Rows are points. The last column is the point's height on a tilted bowl or saddle (a function of degree 2), plus a little noise. Along how many of its main directions does it bend up, bend down or stay straight?

Points:
-3 32 32 16

63 33 10 79

3 -55 -22 7

1 -51 26 37

25 45 -4 45

-4 76 18 8

65 -4 -32 58

-14 71 12 13

10 -40 1 27

11 -16 35 36

-76 -15 6 51

35 24 -1 48

-95 26 -25 70

-26 12 28 19

31 -34 -44 10
Directions: 2 up, 1 down, 0 straight

Points:
9 39 24 29 -17

79 -35 36 -48 -50

3 -78 -4 81 -71

38 -42 14 57 -14

-41 34 24 -59 -76

13 31 28 -35 -33

22 55 20 5 -22

70 4 -49 21 22

-34 -64 -11 43 -58

-31 54 58 -3 -67

-52 46 70 21 -87

-1 -9 -34 13 13

22 25 -55 -1 20

-41 4 -19 -26 -24

-49 -25 -82 -6 2

41 70 -57 52 -16

24 27 -13 -27 -6

-2 -8 40 23 -22

7 -12 12 37 -8

-13 -20 39 -25 -37

18 32 -58 55 3

12 4 11 -23 -9

38 -23 13 16 4

-30 18 65 12 -54

-32 3 95 -24 -84

-27 19 -39 1 -4
Directions: 0 up, 3 down, 1 straight

Points (46 x 7):
9 -29 -28 -28 6 20 37

-56 29 33 20 -14 43 -51

17 12 47 -5 10 -18 -2

17 2 -16 35 0 -33 -8

27 -15 14 -19 35 -30 11

91 7 -10 18 47 -39 6

13 0 13 3 -6 -17 -1

-34 28 -39 -29 45 -95 -23

39 19 0 -18 13 -25 -2

-4 70 18 3 7 -17 -41

-9 -45 -14 35 46 -48 6

10 19 -14 54 -10 9 20

14 5 -42 -55 -43 4 77

-2 -54 42 11 -33 -37 21

-26 20 -24 25 7 13 -9

-20 -20 -5 3 25 31 5

-21 45 -19 42 -44 34 40

5 2 24 4 -36 16 17

-9 -36 -8 -2 -47 -53 33

0 -7 -22 13 -31 19 38

56 -23 -17 -4 -50 -13 36

62 13 -36 -26 41 -9 28

12 60 29 1 13 33 -6

41 17 19 -33 1 39 55

-11 29 5 -32 -54 -59 24

24 30 -15 15 -14 15 26

38 -25 18 -78 15 32 95

-31 40 15 -10 -3 -40 -27

21 19 -28 -4 22 3 6

-44 32 -37 1 35 23 -37

-26 27 13 -16 -7 34 -16

-88 -20 21 36 35 27 -29

-12 -16 -9 30 40 -32 -8

-38 24 -9 15 -59 25 39

-15 -13 -1 -62 11 -13 37

-19 22 73 42 -1 17 -26

2 47 -41 -9 -32 37 59

10 -54 11 -8 -5 24 45

10 0 -13 23 12 22 13

45 5 -34 25 11 -18 9

-12 -60 -29 11 34 -46 21

52 -75 7 23 3 14 56

-50 35 -48 7 17 53 -29

39 47 -61 -3 -23 21 89

-32 38 -12 11 -25 2 3

-41 -3 33 2 25 1 -13
Directions: 3 up, 1 down, 2 straight
